Each row of a before or after table is a point. One or more steps were done to the points. Then noise was added and the rows were shuffled. The steps act on how far a point lies along the listed directions, d1 being the first. Write out the steps. A step turns or swaps two directions, mirrors them in a line or flattens them onto one, adds a multiple of one to another, or multiplies one. Angles are multiples of 10 degrees, from the lower direction toward the higher: turns from -170 to 170, lines from 10 to 170 but not 90. Use the fewest steps. Two steps may share a direction if one is a turn and the other turns, adds or multiplies; they go together, in the order done. Otherwise the lowest direction goes first.
In the rows, 128 means zero.

Directions:
(1): [175 160]
(2): [160  81]
Before, 11 rows:
[[119 131]
 [127  71]
 [212  83]
 [176 202]
 [143 155]
 [141 121]
 [ 91 103]
 [138 129]
 [175 155]
 [164 156]
 [155 111]]
After, 11 rows:
[[ 91 102]
 [172 153]
 [144  35]
 [125 138]
 [130  95]
 [157 164]
 [169 158]
 [204 220]
 [132 111]
 [ 91  44]
 [131 126]]
Steps: add -1 times d2 to d1

Directions:
(1): [136  58 150 112  65 116]
(2): [209 107 118 140 147 175]
(3): [ 84 122 106 167  98 198]
Before:
[[129  71 127 128  63 148]
 [133 158 124 101 127 109]
 [147  40 161 110  74  74]
 [102 145 134 117 148  96]
 [185  54 154  99  80 106]
 [122 151 123 130 174 117]
 [185  20 193  60  66  80]
 [181  62 134 126  78 184]
 [140 148 120  88 161 110]
 [159 129 117 118 144 118]
 [177  40 150  96  46 129]
 [123 199 131  96 149 106]]
After, 12 rows:
[[225  90 150  89 130 113]
 [175  99 143  89 114  74]
 [ 97 134 114 151 144 158]
 [ 87 189 115 129 118 167]
 [220 129 151  71 155  58]
 [111 158 102 116 154 158]
 [205 145 143  94 177  73]
 [172 140 149 101 183  30]
 [209 165 165  58 220  42]
 [115 166 113 118 125 137]
 [ 84 150 124 134 140 124]
 [144 141 105 131 148 140]]
Steps: turn d1 and d3 by -80 degrees

Directions:
(1): [141 155 148  90 122  48  84 140 144 206 147]
(2): [233  96 105 131 127 169 118  90 123 172 126]
(3): [ 86  64  62  58 114 137  85 114 151 123 123]
Before, 13 rows:
[[116 112 113 118 121 128 118 127 139 122 123]
 [192 104 106 145 138 162 136 102 133 137 123]
 [125 131 130 109 125  86 110 141 150 143 141]
 [148 120 118 120 124 119 110 118 127 153 139]
 [127 128 119 119 131 119 139 132 128 131 120]
 [153 113 119 143 134 172 130 109 120 124 116]
 [121 127 121 128 126 139 143 138 136 110 131]
 [153 123 121 120 132 127 114 129 133 146 137]
 [118 128 130 131 121 121 128 140 130 122 126]
 [115 107 112 106 122 117 113 127 148 149 121]
 [156  85  88 114 129 163 118 116 133 121  96]
 [ 88  73  70  76 118 149  99 120 141 112 126]
 [131 114 132  98 125 107 104 118 135 149 135]]
After:
[[155 138 158 127 131 107 120 120 126 154 138]
 [109 125 116 113 122 128 132 142 141 115 132]
 [133 135 139 125 126 100 121 134 141 164 126]
 [182 127 126 136 136 138 122 122 128 152 136]
 [177  89  96 117 128 173 106  94 128 151 117]
 [128 157 157 145 132  91 136 149 137 127 141]
 [106 132 133 130 121 116 130 143 130 116 126]
 [249  73  80 128 134 180 117  77 137 171 122]
 [204  86  88  95 125 139  91 107 139 178 105]
 [121 128 126 118 122 107 113 132 139 138 127]
 [127 132 122 122 132 117 141 134 128 132 120]
 [181 127 128 142 128 130 122 112 120 160 139]
 [112 123 114  70 118  74  78 136 145 180 146]]
Steps: turn d1 and d3 by -70 degrees; multiply d2 by 2
